Every row gives one point. A path goes straight from each point to the next, and from the last back to the first. The post is the endless flat space through its rows: a point in 2 columns, a line in 3, a plane in 4, and so on, so that a path can go around it. Count how often the path circles the post. Going back the other way cancels.

Post (2 x 3):
[[ 38  17  47]
 [ 18   8 -50]]
Path (22 x 3):
[[ 44  50  28]
 [ -9  74   6]
 [-22   3 -27]
 [  9 -26 -22]
 [  6  13  83]
 [-44  50 -73]
 [ 10  19  13]
 [ -3 -23  40]
 [ 62 -48  16]
 [ 90   5 -22]
 [ 67  78  20]
 [ 62  41 -18]
 [ 58  -7 -11]
 [103  27  12]
 [ 63  65   0]
 [ 59  -7 -59]
 [ 31 -12 -13]
 [  8  -7  11]
 [  0   6   8]
 [ 27 -32   7]
 [ 43  -2   2]
 [ 43  15 -46]]
Times around: 1

Post (5 x 6):
[[  17  -24  -36   41 -104   40]
 [ -13  -28   22  -53   65  -17]
 [  -9   28   -8  -18   55   61]
 [ -21  -45   23   44    0  -31]
 [  23   -4  -16   -4   45   -5]]
Path (22 x 6):
[[ 44 -19  -3  -6 -14  -9]
 [ 48  17   2 -70  -2 -35]
 [ 33  16  26 -10   3  18]
 [ 47 -32  46 -39  54   5]
 [ 40 -20 -58  82   9  28]
 [-58  -6 -43  97  20  63]
 [-56  27 -55  49 -15  42]
 [-60 -52 -60 -17  -6   7]
 [-79  -4  14  -2  23 -13]
 [  9 -15  17 -10 -90 -26]
 [-30 -87  91 -58 -21 -52]
 [ 34 -28  -6 -55   4  23]
 [ 24 -13 -50 -29   3  60]
 [-15  18 -47  -4  38  68]
 [ 32  68 -68 -29  28  44]
 [-23 -48  40 -47 -59 -15]
 [ 48  -7  -4 -54 -13  -1]
 [-48 -12  45  39   5 -16]
 [-11 -20 -30 -97  -5 -20]
 [ 55  63  18   3  11 -12]
 [ 50  -3  44 -53   6  38]
 [ 49  -7 -16  21  42  20]]
Times around: 2

Post (10 x 11):
[[-19 -14 -14  32   6  46  38 -20   9  -9 -32]
 [  9 -24 -36  46  -5  12  51  48   5  46  16]
 [-23 -23 -38 -12   1 -24 -44  42  25  -4 -18]
 [-21  16 -43   7  21 -84  30  12 -42 -13  -9]
 [ 26   5 -22  59  12  21 -27  31 -17  35  35]
 [ 28   5  -7   4  71 -44  -7  25  40 -28  -2]
 [ 19   0  88   2  50 -12  36  16 -21  59 -10]
 [  7  17  48  15  -7   8  34 -44   1  11   9]
 [ -2   7  87 -45  12  29 -27  14   1 -37  29]
 [ 60   0 -13  -4  42   5 -16  15   1  27   8]]
Path (17 x 11):
[[ 35 -24   2  31   3 -34 -25   4 -23  14   0]
 [ 18  -3 -28   5  40 -29 -48  54 -37  22 -20]
 [ 48 -31  39  40  47  29  -2 121  16  49  43]
 [ 19 -15  -5  -9  38 -12  39 -53  23 -67 -18]
 [ -1 -29  27  49  25  21 -19  -2  35  -6  -4]
 [ 70  22 -29  59  16  -5  14 -21 -68   7  -6]
 [ -6  10 -18  19 -27  38  46  -1  15  -1  -1]
 [-42   8  -9 -12 -31 -74   3  19  24  40  -3]
 [-23 -32  -3 -28  46  47  57  23  -7  15   2]
 [ 22 -11  -8  14  21  10  -2  10 -37  75  52]
 [ -8   0   0  14  33 -49  18 -13  71  34  -2]
 [ 18 -22  50  -9  18  20 -21 -14  19  13  22]
 [  0 -11  35  28 -27   9  -1   5 -11 -43  23]
 [ 21  23  45  -9  10 -37   3  43 -24  11 -22]
 [ -1  31   0  26  29 -14  42   3   5   7  -2]
 [-27  40 -26 -22  -4 -50 -24 -57 -10  16  27]
 [-15 -17  19   1  46 -31 -19   1  -4   9   1]]
Times around: 2
